Each row is a point. Two turns around zero, p and q, are shown by what they do to some points. Where does a point land after both, in the order given? Backwards means that the second turn is done in reverse. Each puzzle has new turns, and all numbers are rounded.
(in the rows, 128 means zero)

Turn p:
[145 148] -> [108 145]
[146 118] -> [138 146]
[140 143] -> [113 140]
[ 75 135] -> [120  75]
[135  96] -> [160 135]
Turn q:
[128 112] -> [123 113]
[158 159] -> [166 149]
[ 98 113] -> [ 95 123]
Where do these land?
q, then p: [119 100] -> [152 111]
p, then q: [138 111] -> [147 132]
q, then p: [126 173] -> [ 85 140]

Turn p:
[ 89 137  91] -> [ 79 125 152]
[140 106 143] -> [150 111 120]
[140 106 148] -> [155 112 122]
[157 150 131] -> [136 154 104]
[104 103 108] -> [107  97 141]
[139 166 147] -> [141 170 128]
Turn q:
[ 87  99 128] -> [144  87 103]
[127 135 147] -> [121 119 145]
[124  93 144] -> [160 107 134]
[161 155 122] -> [112 165 143]
[141 157 100] -> [104 161 115]
Where do these land?
q, then p backwards: [174 106 136] -> [119 150 174]
q, then p: [113 163 149] -> [132 111 168]
p, then q: [113 100 114] -> [155 107 123]
q, then p: [112 143 113] -> [105 121 139]

Turn p:
[100  78 139 111  91  99] -> [111  77 146  85 148 106]
[150 100 137 120 136 111] -> [124 122 108 124 159 110]
[152 137 134 118 117 140] -> [150 128 108 123 127 139]
[126 152 163 114 134 120] -> [167 129 142 138 130 112]
[ 85 138 128 143 152 157] -> [117 154 175 138 123 148]
[167 150  76  93 132 152] -> [131 173  76 102  96 138]
[134 112 140 177 124 118] -> [108  99 128 164 145 140]
[110 155 107 150 138 127] -> [113 140 142 150  96 131]
Turn q:
[142 114 112 124 155 104] -> [124 122  97 143 137 102]
[126 111 141 127 139 145] -> [116 109 127 131 138 144]
[126 129 155 143 110  86] -> [105 131 149 106 117  90]
[128 163 115 106 130 183] -> [175 136 139 138 145 174]
[144 114 104 156 137 115] -> [113 135 112 160 112 112]
[157 126 158 113 122 127] -> [139  93 148 123 130 114]
[104 124  71 126  95 148] -> [145 162  98 126  87 165]
[ 66 148 131 108 108 134] -> [129 164 131  75 137 159]
[160 123 164 149 157 111] -> [106 100 149 152 149  93]
Where do these land?
q, then p: [128 151 113 163 119  75] -> [145 101 138 152  86  90]
q, then p: [142 149 104 107 139 135] -> [125 139  92 147 128 132]
q, then p: [121 151 132 106 133 145] -> [144 153 112 133 143 133]
q, then p: [115 100 109 120 106 110] -> [120 118 122  94  99 127]
q, then p: [ 97 156 153 111 134 142] -> [159 168 134 126 146 124]
p, then q: [144 123 166 116 114 142] -> [139  97 117 158 138 124]
q, then p: [134  71 122 199  99 137] -> [109  69 184 114 103 167]
q, then p: [122  97 111 114 156 128] -> [ 87 147 125 119 118 133]
p, then q: [150 154 141 116 152 139] -> [150 140 145 158 126 110]

Turn p:
[144 152 108 160 100  92 157 109] -> [115 146 115 182 127 114 139  88]
[149 111 101 134 128 137 131 169] -> [116  99 109 129  99 138 158 140]
[125 117 133  84 132 154 143 158] -> [123 132 140 101  86 141 122 161]
[149 114 165 147  90 137 152 135] -> [123 120 176 168 122 130 144 140]
[121 104 126  92 127 100 110 108] -> [121 122 143  92 122 105 108  99]
[129 127 167 130 157 149 153 126] -> [166 150 152 125 129 137 141 153]
[ 85 168 131 152 149 108 103 118] -> [148 140  89 136 172 106  97 134]
[ 98 107 120 151 105 143 121 118] -> [ 93 126 134 127 160 114 139 143]
[152 153 101 101 163 133  83 110] -> [144 118  94  92 134 169 103  95]
Turn q:
[115  93 111 131 119 145 137 131] -> [134  97 132 120 115 127 157 122]
[107 159 161  92 108  87 131 166] -> [ 85 125 139 130 167 104  95 175]
[101 102 167 152 131 133 103 141] -> [131  90 133 163 100 134 103 142]
[102 125 156 127 131 161 155 101] -> [111 134 152 165 110 146 161 133]
[112 161 107 128 113 119 104 102] -> [105 150 110 134 123  94 121 100]
[143 154  95 150 110 141 133 113] -> [144 162 114 115 113 102 147 116]
[169 101 104 158 169 115 152 106] -> [186 135 102 127 148 165 149 105]
[156 111 138 101 104 106 136 136] -> [139 119 162 110 163 119 119 131]
[146 146 112 113 166 146  99 157] -> [115 139 107  87 111 160  99 128]
Where do these land?
q, then p: [135  96  98 155 139 127 106 129] -> [101 121 143 113 120 144 147  90]
p, then q: [123 146 110 161 121 139 141 154] -> [144 121  95 117 115 118 152 148]
q, then p: [121 136 138  54 111 135 150 143] -> [158 153 141 100 124  99 101 179]
p, then q: [124  94 134 158  85 141 118 114] -> [121 101 117 174 130 157 136 150]
p, then q: [117 126 128 161 145 119 149 164] -> [160 125 108 108 150 115 142 154]
p, then q: [141 134 143  89 150 148 122 139] -> [120 131 167  98 112 125 114 127]
p, then q: [117 138 132 129 142 145 145  54] -> [ 96 190 119 145 125 161 118 125]
p, then q: [153 140 130 118 141 127 152 119] -> [137 160 146 128 118 115 135 126]
q, then p: [120 142 139 129 118  71  70 138] -> [133  82  97  96 165 105 113  97]

Turn p:
[130 164 104 122 136 162 117 146 129] -> [129 163 102 104 126 152 110 135 140]
[122 162 121 109 137 137 141 170 108] -> [122 184 104 131 113 129 137 134 129]
[104 100 119 156 122 107 168 108 132] -> [110  94 139 167 106 110 112 107 136]
[ 97 105 148 154 106 123 136 107 157] -> [113  89 169 138 112 124 121 135 151]
[138 151 148 121 131 129 100 165 132] -> [145 160 127 108 134 120 142 164 131]
[120 136 116 104 128 111 126  97 117] -> [115 135 144 130 144 136 120 102 102]
[152 133 165 177 140 123 109  87 116] -> [156  96 141 163 178 145 122 153 137]
[117 122 110  79 147 160 104 164 104] -> [ 96 157  87  87 123 139 152 138 103]
[113  95  82 114 101 122 104 140 114] -> [114 112 117 102  92 126 113 129  78]
[182 144 165 146 169 110 138 116 164] -> [173 125 131 136 185  96 137 119 172]
[132  96 131 127  91 124 165 109 135] -> [135  94 148 142  95 131 143  95 131]
Turn q:
[109 155 167 155 130 122  70 129  55] -> [106 145 192 142 145  91 142 165  67]
[124 155 151 125 143 151 158 121 139] -> [136 140 117 152 141 116 159 130 159]
[123 110 133 102 132 133 123 144 101] -> [123 113 139  97 151 121 129 141 127]
[ 92 138  95 150 163 122 137 155 107] -> [ 92 158 102 133 169 137 111 138 109]
[184 110 134 124 133 111 159 111 152] -> [178 109 100 123 114 119 133  86 132]
[142 103 129 152 124 153 137 123 151] -> [151 104 106 148 117 148 128 140 129]
[144 157 128 103 114 140 114 159 132] -> [135 144 139 113 118  99 107 149 156]
[148  99 105 131  95 133 118  63 149] -> [162 113 150 130  89 186 131 100 124]
[103  94 117 131 121 116 110 152 135] -> [ 94 101 120 115 123 140 105 138 116]
[126 157 128 122  78 121 147 143 131] -> [120 157 119 106  86 116 143 142 143]
[112 130 121 113 174 107 136 108 157] -> [110 124 122 148 154 134 121  78 148]
Where do these land?
p, then q: [125 145 136 144 146 147  95 113 118] -> [125 122 124 140 162 121 102 150 141]
q, then p: [109 123 110 136  97 114 150  99 129] -> [119 136 131 131 105 172 130 107 140]
p, then q: [179 153 173 103 146 113 134 150 113] -> [164 169  86 139 147  99 138  96 133]
p, then q: [ 94 128 132 137 130 123 115 104 104] -> [105 119 132 143 148 129 135 160 112]
p, then q: [127 106  94 158  83 117 130  96 189] -> [141  56 177 116  90 127 124 119 121]
q, then p: [145 108 149 112 159 108 122 155 150] -> [118  92 135 118 147  96 115 122  98]
p, then q: [112 176 148 105 151 130 139 164 144] -> [106 171 121 152 115  98 127 112 165]
p, then q: [130 121 159 135 135 151 143 143 130] -> [126 127  89 133 117 135 127 126 147]
q, then p: [107  96  91 128  81 145  95 112 107] -> [115 140 119 103 105 171 181 156 134]
q, then p: [156 138 125 133 155 111 151 182 110] -> [130 155 113 122 150  95  98 114  83]
p, then q: [123 115  92 117 125 147 136  89 116] -> [132 118 161 132 143 174 137 139 125]

Turn p:
[113 100 140 102 146  97 186  82 189 120 117 121] -> [135 155 131 116 162 106  84 100  89 151  83 185]
[117 141 130 137  91 134  75 106 107 117 123 118] -> [117 137 132 159 142 122 166 117 147 149 164 102]
[134 141 152 126 150 131 134 107 116 166 157 107] -> [133 127 107 130  96 136 133 136 117 141 154 173]
[119 123 106  79 159 115 160 148 137 117 131 111] -> [103 135 115  78 124 121 109 114 141 115  94 152]
[129 106 140 152 103 101 126  98 102 112 129 141] -> [136 143 139 174 121  88 118 123 126 134 136 114]
[ 71 128 129 134 118 107 116 122 117 130 135 162] -> [109 134 136 162 115 112 167 128 118 137  89 120]
[136 132  91 136 134 132 151 135 146 150 108 102] -> [161 120 122 110 140 151 116 120 159 128 110 146]
[138 116 154 141 127 158 107 166 111 150  97  99] -> [167 118 133  91 105 142 149 121 125 136 160  95]
[118 137 123 160  99 128 147 154 147  80 130 138] -> [118 100 186 134 150 118 114 139 139 125 111 110]
[124 115 114 167 129 174  96 148 105 106 116 131] -> [129  97 140 141 114 156 130 109 139 131 142  68]
[132 170 110  55  90 160 135 149 119 112 114 155] -> [ 78 165 120  87 157 144 134 183 157 138 119  97]
[135 109 109 125 131 139 145 159 158 152 162 125] -> [137  78 103 105 135 127 119 146 125 123 108 142]
[168 133 150 134 146 109 114 135 146 135 140 133] -> [139 122 125 127 136 126 125 136 101  89 156 145]
[159 141 144 144 169 106 100  83  91 146 135 149] -> [130 161 104 179  95 141 128 121 109  94 165 144]
Turn q:
[132 148 140 146 150 146 115 102 120 130 127 124] -> [124 101 124  96 126 125 138 129 137 109 137 143]
[ 68 140 169 101 152  57 135 152 154 122  51  93] -> [194 149 120 116  47 101 109 143 126 209 143 151]
[120 145 131 163 107 134 126 159 133 134 126 141] -> [126 143 151 125 121 121 116 101 138 115 156 106]
[140 146  96 127 144 147 110 128 140 168 130 150] -> [106 113 148 126 156 137 160 135 154 140 155 120]
[ 94 147 167 113 100  74 146 129 158 146  93  84] -> [174 151  94 122  85 147  95 118 115 180 163 143]
[115 139  93 114 142 180 103 122 122 122 162 127] -> [ 87  91 126 139 148 115 165  97 137 125 113 131]
[124  98 124 148 137 139 110 121 145 139 155 130] -> [102 131 131 132 159 111 113 126 140 121 132 153]
[159  90 110 134 121 131 168 126  93 108 128 103] -> [153 123 149 147 144 156 111 132 102 101  79 136]
[117 132 111 128 102 133  99 107 122 130 105 168] -> [141 151 116 132 143 108 174 129 135 111 150 117]
[184  95 151 108 120 136 148 142 124  92 132 104] -> [134 138 116 128 129 158  93 139 137 114  59 115]
[129 151  98 136 133 119 126 111 144 111 142 160] -> [105 122 127 157 114 125 152 146 137 105 151 127]
[163 106 137 115 131 116 129 140  83 118 166 113] -> [127 102 120 132 154 128  93 144 102 117  88 100]
[118 128 137 130 126 152 150 124 127 145 145 168] -> [ 91 150 142 111 136 133 145 128 105 119 138 123]
Where do these land?
q, then p backwards: [ 99  89 134 105  97  86 171 139 148 158 164 121] -> [136 122 164 116 136 155 145  48 143 119 125 158]
p, then q: [ 98  93 140 110 142 155 106 138 167 126 101 162] -> [173  88 141 105 137 139 156 122  99 141  98 145]
q, then p backwards: [140 133 144  95 128 145 137  95 157 126  98 104] -> [109 147 104 108 147 146 138 124 127 178 121 110]
q, then p backwards: [158 148  99 149 148 137 156 164 128 113  99 143] -> [113 161 127 174 127 130 138 162 101 108 105 137]
q, then p: [145 151  99 156 126 116 172 111 112  93 144 154] -> [109 104 181 132 113 106 107 127 137 148 144  88]
p, then q backwards: [118 145 123 155 102 159  96 155  92 145 156 161] -> [157 179  91  96 147 103 126 126 126 114 131 157]
q, then p backwards: [120 111 144 177  86 138 141 135 113 126  96  98] -> [155 112 131 147 164 100 141 122 142 126  75 103]
q, then p: [131 152 142 131 155 102 136 103 128 166  94 116] -> [121 107  87 100 125 116 119 173 115 121 134 117]
p, then q: [131  80 100 110 152 133 138 122 127 101 102 158] -> [177  92 105 132 126 114 155 116 154 130 128 148]
q, then p: [164 122 155  99 123 159 117 134 109 156 125 110] -> [131 151  92  86 130 160 122 100 128 136 126 131]
p, then q backwards: [ 89 149  98 122 146 106 103 102 143 127 153 117] -> [110 119  94 114 127 174 122 104 156 115 148 116]
q, then p backwards: [156 157 135 136  95  94 119 137  98 105 150 107] -> [168  82 108 155 143 147 115 139 117 129 129 154]
q, then p: [115 122 163 108 141 145 101 145 114 124 145 110] -> [140 162  96 125 138 116 148 101 138 126 111 134]
q, then p: [127 139 117 139 152 117  99 113 156 127 166 131] -> [120  91 126 144 133 109 143 112 114 121  89 127]
